Every row gives one point. Any point is a mix of the corners, with weights that add up to 1. It lies inside the corners' shape when no weight is negative. Say inside or outside, and name the corners with a negative weight.

Corners:
(1): [-31 -22 -31]
(2): [  3 -30  49]
(3): [ 20 -14 -95]
(4): [ 9 46 45]
Points:
[  4 -15  37] => inside
[ 17 -10   0] => outside (1)
[  3 -26  36] => inside
[-23  -6  41] => outside (3)
[  7  25 -60] => outside (2)

Corners:
(1): [ 24  11  24  -9 -38  34 -26 -18 -36 -26 -32]
(2): [-94  -3  45 -27  52  -6  -7   8  65 -71  16]
(3): [ 88 -11 -10  59 -27  25  21 -46 -26 -27 -21]
(4): [ -1  -6 -32   2 -25  29  38 -33 -48 -49 -38]
(5): [  0  22 -18  12 -35   9  14 -61 -11  22 -14]
(6): [-64  35  19 -25  87   2   7  53  10 -25   3]
(7): [ 31  29  -7 -62 -17  -2  28   9  22 -35   5]
(8): [ 40 -34 -44   4 -11  -7 -31 -21 -10 -16 -35]
(9): [-65   3  35 -30  46  13  25  34  69 -29 -64]
(10): [ 39 -58  28 -29 -29 -14  28  50  -7   7  31]
(11): [-95  23   3  -9  28  17  -7  94  70 -55  -1]
(12): [ 29   0  18  20 -30 -53   8  14 -25 -34 -33]
Points:
[ 10  16  -3 -38  -8   2  18  13  19 -33  -3] => inside
[-32  -3   8 -36 -11  -2   7  33  40 -32 -17] => outside (3, 6)
[-36 -10   5 -23  32   9  22  51  51 -41  -9] => outside (1, 5, 12)
[-48  10   8 -13  16  12   7  41  38 -40 -19] => inside
[ -1   7   1  -6  -3   4   3   0  16 -17 -14] => outside (4)
[-33   9   7  -7   6   4   7   2  22 -26 -13] => inside
[  8  11   0  -6 -14   9   6 -13  -3 -18 -15] => inside
[-17  12   0  -3  -3   2   7   8  13 -22 -14] => inside
[ 11  -7   1  -3 -25  -7   0  -9   1 -40   2] => outside (6, 9)

Corners:
(1): [ -9 -44  22 -37  27  13   5 -41  31 -46  35  13  -3 -24 -26 -29  49 -43
   0  15]
(2): [ 56  -4   3 -44 -31 -26  34 -15  -7 -28  18 -66  60 -41  42   6 -13  34
 -17  24]
(3): [ 54  -7  -3 -50 -75  12   7 -33 -64  11 -15  -7  23 -35   1 -11   6  53
  22  32]
(4): [ 15  -7 -25  15 -40  40 -23  52 -10 -47   1  16 -29  44   9 -17  63   6
 -11 -27]
(5): [ -2 -39 -58 -31 -16 -11  12 -46  40 -35   8  11  26 -14 -41   1 -10 -18
 -16 -10]
(6): [ 16  13 -31 -57   1 -25  -6 -27 -34  23 -27  -9  43 -65  28 -31  34  14
 -31 -17]
(7): [ -8  25 -11 -61 -38 -34  -5 -27  -2  10   3  27  35 -27  43  -6 -15  82
   5  37]
(8): [  2   2 -29  -9 -29  13 -21 -28 -21  20  27 -32  41 -71  38  17  -6  60
   6   0]
(9): [ 40 -42 -35 -26  38 -27   9 -69  13 -16  22  12   2   7   9  35  22   2
   9  11]
(10): [  9  -3 -42  29  -5  66 -62  32 -55 -34   6  49 -16  46  12 -42 -16 -46
 -14  18]
(11): [ -5  15 -18  38 -28  67  28  46 -22 -12 -23  55 -30  39  20   5  17 -62
  -3   7]
(12): [-49 -20 -29  49 -12  25   5  69 -74 -12 -28  26  -6  55 -22 -14  17 -31
  17  27]
(13): [ 35 -47   2 -18  29 -30  10  -5  21 -37  -4  29 -20 -10 -47  14 -26 -36
  40 -28]
(14): [ 28  27  18 -32 -18  15  19 -61 -39  -7   2 -21  62 -14   7   4 -10  77
  -8 -15]
(15): [-15   8 -45 -30 -17  71  -1  56 -86 -31 -15   7 -33  26  15  14  10   7
  -5  14]
(16): [-14 -46  -9  24  13  61 -25  17  -5 -13 -53  13 -47  24   0 -21   9 -25
 -30  16]
(17): [ 15 -22 -10 -41  32  26 -40   5  41  28  32  17  16  13 -46   5  32 -32
 -35  11]
(18): [ 42  36 -14 -25 -19 -12  24 -36 -24   8  16 -46 -15 -21   4 -32  -9  44
   7  16]
(19): [ -1 -63 -21 -55  12  14  20 -23  36  22  21  11  13  14  18 -28  -9 -26
  32 -29]
(20): [ -3 -76   4 -15 -10 -21   2 -20  10   3  48  22 -27  -3  -9  -6  -3 -28
 -44 -20]
(21): [-14 -37  11 -17  -7 -22 -24 -30  25 -56  -8 -26 -27  50 -24  35  10 -88
  31 -18]
Points:
[ 14 -19 -12 -23 -17  14   1  -8 -19  -8   2   6   3  -1   1  -5   6   4
   0   2] => inside
[ 24   5   4 -53   2 -45  13 -81  67  15  16 -73  95 -45  14  -2  40  61
  -2   2] => outside (3, 10, 11, 13, 15, 20)
[ 25 -20 -17 -27 -16   2   4 -24 -14 -11   4   0  11  -8   3   1   6   8
   2  10] => inside
[ 10 -13 -18 -24   0  18 -13  -3 -10  -4   3   9   7   0  -4  -8  12  -8
 -13   3] => inside
[ 18 -17 -19 -16  -5  15   4  -6 -13 -12   7   2   3  -5   2  -6   7   3
  -4   0] => outside (7, 21)
[  9  -9 -19 -22 -19  17   2   1 -35  -9  -3   2  -2  -1   3  -6   8   6
  -1   9] => inside

Corners:
(1): [ 32  30  47 -15 -18  18  -2  47   4 -27  18 -16 -50  86   6   6 -22  17
  17 -51]
(2): [ 24   5 -41  38  -3  -4  69   4 -21 -28  30  27  26 -32  38   2  12  -9
  -4  62]
(3): [ 46   8 -12 -46  -5  -5  14 -48  38  18   4 -16 -54  86 -66  17 -65  14
  -9  -6]
(4): [ 41  16  41 -16  12   4  56  22  35 -39 -44  10 -62  46 -31  -3 -44  51
 -19 -22]
(5): [ 26 -15  -3 -43  15 -51 -11   1  10  42 -41 -13  39 -13  20  -2 -23  19
  39   5]
(6): [ -9  30   8  -9  22   3   0  32  12 -35 -34 -24 -81  77 -51   7 -72 -27
   3 -26]
(7): [  8  39 -14 -12 -25  12  21 -26 -78 -44 -41  35  49 -81 -31  22  17 -37
   6  19]
(8): [-29  49 -81 -20 -21 -14 -23  -2 -51 -24 -12  46  40 -54  30  59  61  19
 -33  51]
(9): [-39  17  18 -47   1   2  26   6   9  58  -6  29  -5  38  25 -36  11 -11
  19  12]
(10): [ 43 -19 -55  30 -14  11  25  16 -72  38 -46  78  14 -37  -5  55  40  -7
  14  34]
(11): [ 21  22  67   0 -13 -28  24  26   5  50 -38 -23 -28   2  -2  14   5  16
  -8  30]
(12): [ 26  20  42  16  26 -48  -3  12  72  13  36  13 -43  52 -57  -7 -42  11
   7 -50]
(13): [-15  -6   4 -29   9  -9  49 -18 -38 -19   7  49  46 -60  51  59  22 -39
 -24  23]
(14): [ -8  -3 -13  31  36   4   5  31 -36 -35  -9  57  53 -32   2  53  22  -3
  11  70]
(15): [ 34 -16  31 -27  -8  33 -31  25  71  -3   7  -9 -95  41 -10   4 -72   2
  31 -25]
(16): [-14   2  25  10  10  19  11 -15  24  12 -48 -55  15  30  21 -17  27  32
 -19 -17]
(17): [ 33  24  32 -55 -12   8  37  52  50 -23   4 -15 -57  60 -71  -6 -29  -7
 -38 -28]
(18): [-78  -4  25  -5  -9 -29  64  20  36  55 -25 -30  23  17 -17  13  15  30
  37  -3]
(19): [-32 -22  43 -24 -22 -18  12  13 -27  21  21  17  13   6  -4 -32  -6  60
 -31 -22]
(20): [-23  52  26 -16   7  29  30  26   4  80   6   2   1  -8 -10 -12 -16  10
 -15   2]
(21): [  2  24 -42  -7  57  -7  20  11 -63 -13   3  33  -8 -61 -18  55  54  14
  12  39]
Points:
[ 18   2  14  -8   5  -2  23  11   6  13 -11   9 -15  19 -17  10 -15   7
   6  -3] => outside (8)
[ -1  14   0  -9   0  -7  25  17 -11   6  -6  33   9 -29  -3  13   9   0
   4  19] => outside (1, 3, 6, 16)
[-18  16 -32 -23  13 -17   3 -10 -38 -24   9  35  44 -15  16  24  26 -18
  -7  29] => outside (4, 10, 11, 15, 18, 20)
[  8   9   9 -11  -3  -1  19  11  -2  18 -11 -12 -23  12 -29  11 -19  -6
   7 -15] => outside (4, 8, 9, 14)
[ -4  22 -22  -9   2   3  38   6 -36   1 -24  22  24 -16  14  27  29  -7
  -3  37] => outside (12, 15, 19)
[  3   7   3  -8  10  -3  17  14   7   8 -13   8 -20  14 -12  13  -9  10
  -1   5] => outside (1, 7)
[-17  17  31 -11  -6  11  34  20   1  23  -1   4 -22  18  -6 -11   5  -6
   0 -15] => outside (3, 4, 5, 8, 14)
[-23  32  46 -20  29  -9 -14  28  69  53 -19 -44 -57  87 -16 -14 -35  42
  32 -26] => outside (2, 7, 10, 13, 17, 19)

Corners:
(1): [  7   2  21  29 -11 -12 -47 -12 -52 -73  10 -74 -13   8  49  41 -21  27
  31 -53]
(2): [ -8 -57  11 -48 -14  21  73  -7  -2 -48  21  69  11 -16  22 -40 -35  66
 -31  35]
(3): [ 11 -62 -26 -37  53 -39 -45  28 -24  13   1  28  19 -34  70 -17 -42  -4
  -7  66]
(4): [-10 -51   9 -58  39  53  70  24 -42  -4 -25 -32 -22 -22  35  36 -71 -40
 -18 -52]
(5): [-13 -13  21 -78  29   5  76  41  10  -3 -19  33  44 -56  55 -12 -79  18
  61  27]
(6): [-23 -51   3   9  32  -7  -2 -10  11   0 -33  27  39  17   4  28 -13  27
  -9  15]
(7): [ 54 -18 -51   6  66  -4  -3  16  -9 -70  14  -1  10  29  58   0  -3  37
   0 -14]
(8): [ 22 -33 -39 -44 -24 -45  21 -31  47  61 -51  55 -26 -29  -2  32   9 -15
 -62  -4]
(9): [ 33  33  -1  37  21  37  76  -3 -34   3   3  49 -43 -46 -49 -14 -20   0
 -40 -51]
(10): [-13 -67 -76  58  85 -67  43 -21  56   3 -10 -51 -37   2  72 -35 -65  55
 -70  -7]
(11): [ 61  29  10  34  -9 -20  28  44 -61   5  28  39 -11  43   3   8 -55   9
  12  32]
(12): [  8   6 -40   1  73  10 -22 -42 -41 -24   4   8 -38  34  -3  23   8  23
 -41 -46]
(13): [-53  43 -45 -51 -33  23  -1  40  28  54 -32 -30  40 -61   3 -30  -2  23
  14 -37]
(14): [ 44  31   7  -2  57 -18 -11  66  39  52  40 -32  -3  13  28  14  27 -29
 -63  -9]
(15): [-17 -49 -11 -69 -48  13  95  24 -35  56 -53  24  40 -40  16   4  21  54
  90  35]
(16): [ 45  62 -38  42  31  11 -42  13 -48 -77  33  15 -75  16 -72  -6  20  55
 -52  18]
(17): [ 47 -17  20 -31 -20  12 -14  21  50  -3   8 -13 -39  43  64   2  16  73
  18  39]
(18): [ -5 -22 -16   9  89   1  39  19 -71  -4 -50 -70 -27   5  38 -15   2 -50
  23 -31]
(19): [ 54  -8 -12  -1  42  13  39  -5  -2  -5   4 -51  34  -4  53   8  22  14
 -68  18]
(20): [ 17   8   5 -26   4  82  82 -23 -48  -3   8 -21  40  16 -58  12  33  19
  93 -22]
(21): [ 32  62  15  55  80 -26 -53  52 -52  40  45 -74  55   6 -32 -64 -32  23
  -6 -75]
Points:
[-18  -6   7 -38  21  14  30   4 -17  35 -23 -17  54 -42   8  -3  12  -4
  27 -28] => outside (4, 7, 10, 11, 16, 17)
[ 10  -6  -3 -22  33  -1  26  23 -10   0  -3   2  18 -18  26 -10 -33  19
  12  -2] => inside
[ 14  -1 -11  -4  16  -6  11  12  -5  -1   0  -5   2  -3  20  -4 -11  26
  -3  -2] => outside (4)
[ 17  -8 -12   2  22   4  17   7 -20  -7   1  -3  -2   1  10  -2  -7  22
 -13  -8] => outside (5)
[ 10 -22   0 -17  23   3  17  25  -9 -15   5 -19  13   3  40  -8 -16  29
   5  16] => outside (8, 9, 12)

Corners:
(1): [ 42 -25  17  18 -19 -16   1   9 -20  -1   3  14 -24  95  34  64 -80  -2
 -76  16]
(2): [  6  12 -16 -20  22  14 -22 -32 -42 -22  19 -13  19  17 -40  -1  23   8
  25  36]
(3): [  3  29  33  -4 -12  12 -24  15  72  10   9 -44  50  28 -11  -7 -28 -93
  67 -65]
(4): [  3 -21 -31  33 -16  24 -57  13 -21 -61  46 -20  30  20 -63 -15 -23  40
  30  26]
(5): [-16  22  -7 -45  41 -17  -8  32   8 -35  14 -10 -37   7  36   5 -15  -9
  18 -37]
(6): [-20   8  -6 -13  -3   8  45  12   0 -61  -5 -10 -39  -5 -78   4 -36  -8
  12 -10]
(7): [ -6 -47  16   6 -30 -50  19  30 -18 -19 -15  39 -53  61  59  39 -56 -36
 -27  59]
(8): [  7  -4  61   7  -4  27  22  35  62   2 -81 -27 -24  25  78  43 -17 -48
  37 -46]
(9): [  7  10 -27 -42 -12  43  -6  -7 -26 -12   1   0 -11 -36 -59  26 -21  24
  34  13]
(10): [ -6  21   4   6 -48   2 -19 -13 -33 -26  41 -22  20  -5 -41  46 -25  14
  18  -3]
(11): [ -4  56  44  41  -9  23  32  39  82  -4  -2   4 -12  -2  24  25 -26 -56
  42 -35]
(12): [-22   7 -22 -21  -5  -6 -30 -35 -33 -31  13  27  -5 -14 -41 -18 -32  41
 -23  -5]
(13): [-12  23  75  -4  -3  40  12   7  71  46   2 -29  -6  31  -3   6 -15 -41
  63 -21]
(14): [  5 -37 -27  18 -10   9  12  -2 -30 -18  24   4  25 -41 -29   2  41  18
  15 -17]
(15): [-12  -5  10  -2  16  13   0  28 -43 -46  12  25  22 -24   1  -6   3 -15
   2 -10]
(16): [ 30   0   2 -17   7  -6 -41  -4 -14 -67  25  18 -20  22 -25  46  11 -12
  31   2]
(17): [ 13 -17 -15 -28 -46  26  -2  -6   0 -75  30 -14   6  -9  -1  26 -13  17
   0  44]
(18): [-39  -2 -14 -15 -36  49 -27  16 -19 -34  -5  23 -26  23  -5   0  48  32
  24   2]
(19): [-14 -14  43  12  14 -49  29  74  39  -6 -42   2 -34  59  27  61 -70 -50
 -66  40]
(20): [-62 -15  19  14  12  77  -7  15  47  -4 -35 -39   5  -7  27  30 -10 -65
  61 -28]
(21): [ 45  10  48  17 -19 -50  -7  36  -4   9  -6  10 -75   7  20  31 -65 -48
 -74  47]
Points:
[ -2  -4  15   9 -17   2   5  14   1 -29   2   4 -14   5 -12  15  -9  -3
   3  13] => outside (1, 3, 5, 9, 20)
[ -2  -1  11  -7  -1   9   7  12   0 -11  -7   0 -10   8   3  17 -19 -17
   0   2] => outside (4, 10, 16)
[ -4  -4   5   0  -8   4  -5  14  -4 -28   1   0  -8  12  -4  22 -21 -13
   1   6] => outside (13)
[ 27 -13  17  -5 -14 -11  13  11 -23 -17   4   8  -7  20  -1  39 -30 -15
 -23  18] => outside (4, 5, 11, 12, 18, 20)
[  7   3  13   1  -9   2  -5   3  17 -21  11 -12  -9  19   3  19 -25 -21
  16 -14] => outside (9, 15, 18, 19)
[  3   3  10  -3 -12   0  -1  12  -1 -22  14   2 -11  14 -15  17 -22  -8
   3   8] => outside (8, 20)
[  6  -1  16  -4   0   6  -9   7   5 -24  12 -25   9  20 -10  22 -15 -18
  12   4] => outside (7, 9, 11, 12, 18)

Corners:
(1): [ 28   1 -14   7   8  -2 -19  22 -26 -59   6 -16  17  -2  26 -23 -52 -36
  51  17]
(2): [ 57 -28 -19  20   8  14 -27  15 -22 -40  12 -12  -6  -3  -3   8 -26 -32
  31 -28]
(3): [-22  27 -16  -4 -35  11  15   4  11  20  -9 -12 -21 -16   5  10  -1  31
 -17  22]
(4): [-40 -13 -29 -25 -14   1   6   8  24  20 -49  27 -27  20 -18  -2 -24  38
 -25   5]
(5): [-56  19 -47  -1  -8  -9   2  36  13  38   9  20 -24   6 -30  -7 -30 -17
 -35  -5]
(6): [-60  -5 -49 -27  -6  -1 -19  34   3   1 -27  47  -4  11 -12  -3  -5  55
 -43   1]
(7): [-21   2 -26  -7  33   8  -7   9  15  59   0 -13   2  10  -7  12 -41  52
 -19  13]
(8): [-17  16 -35  10 -10  -5  27  -3  -8  12 -10  28  -9  26  -1  10  -2   3
  14 -16]
(9): [ 41   8 -28   5  23  10  -4   5  -9 -52  12  -2 -23  -4  18 -50 -12 -23
  33  -7]
(10): [-45   4 -15  20 -10  -3   0  38   2  38  -6  23 -17  -2 -33 -22 -16  39
  -5  -8]
(11): [ 35  -7 -15   5 -14  -9 -25  36   6  -3  -3   9   0 -15  26  -8 -27 -24
  39  -7]
(12): [-32   8 -35 -21  -4   8   5  27  14 -16 -51  17  -3  -2 -20  -3 -20  24
  -7 -31]
(13): [ 46   4  13 -19  -2  11 -10  15  12  -2  21  -6  12  -8  -1  10 -21  -6
  22  -3]
(14): [ -9  -2  25  -7  11 -33  10 -72  -3   9   1 -37  10 -10  -1  23  47   3
  30 -10]
(15): [ 14 -17  41  17  15  20 -16 -95  12  48  12  -9  41 -19  15  45  68 -33
 -11 -26]
(16): [-50 -10 -31 -13  18  28  12  18   5  41 -19  15  -8  37 -12  16   6  29
  12 -20]
(17): [-26  -1 -29  15  -1  -1  14  30   4  -2 -39  33 -24  -8 -30   3   7  24
 -10  26]
(18): [ 43 -26 -10  24   5 -15   6   8  10 -53   8  -4  16   4  39 -20   7 -38
  32  -8]
(19): [  4 -36 -42  -3  -7  -7 -22  19 -10   6  -1 -16  36  -2 -29 -45 -18   1
  19  12]
(20): [ 57 -47   7   8  12  10   8  22 -28 -13  -1  -6   9 -39  23 -16 -23 -24
  21 -11]
(21): [ 55 -19  51  13   3  -6 -12 -37  -1  46   6 -38  27   6   5  25  74 -43
 -16 -14]
Points:
[  0  -4 -17   1  -2   1  -2  12   1  -4  -9   6  -4  -2  -4  -7  -6  -3
   7  -7] => outside (7)
[ -2  -7 -30  -2   4   1  -1  37  -1 -11 -13  15  -4   6  -2 -22 -25   0
   8  -3] => outside (2, 3, 14, 15)
[  5  -3 -22  -1   1   8  -4  23   3  -7  -3   9  -3  -1   0 -10 -24   2
  11  -3] => outside (14, 21)
[-20  -3 -11  -7  -3   1   9  -8   7  46  -6   3  -6   4  -9   2  -1   9
  -6  -7] => outside (1, 2, 6, 12, 17, 18)
[ -9  -5 -16  -3   1  -4   3  10   1   7 -10   2  -2   2  -4  -6  -6  10
   7  -1] => outside (2, 15)
[ -2  -6 -17   5   2   0  -2   0   3   3 -14   1  -2   4  -2  -5   1   5
  14  -1] => outside (5, 6, 13, 20)
[ -2 -11 -18  -2   5  11  -1  11   3  11 -11   8   0   7  -4   0  -1  11
   6  -9] => outside (1, 5, 14)
[ 16  -8  -4   4   5  -4  -3   1   0   8  -1  -6   8  -5   0  -8  -4 -11
  12  -3] => outside (2, 3, 6, 16)
[ -6   4 -23   4  -5  -2   8   4  -2   6  -8  13  -4   9   0   2  -5   1
  10  -8] => inside
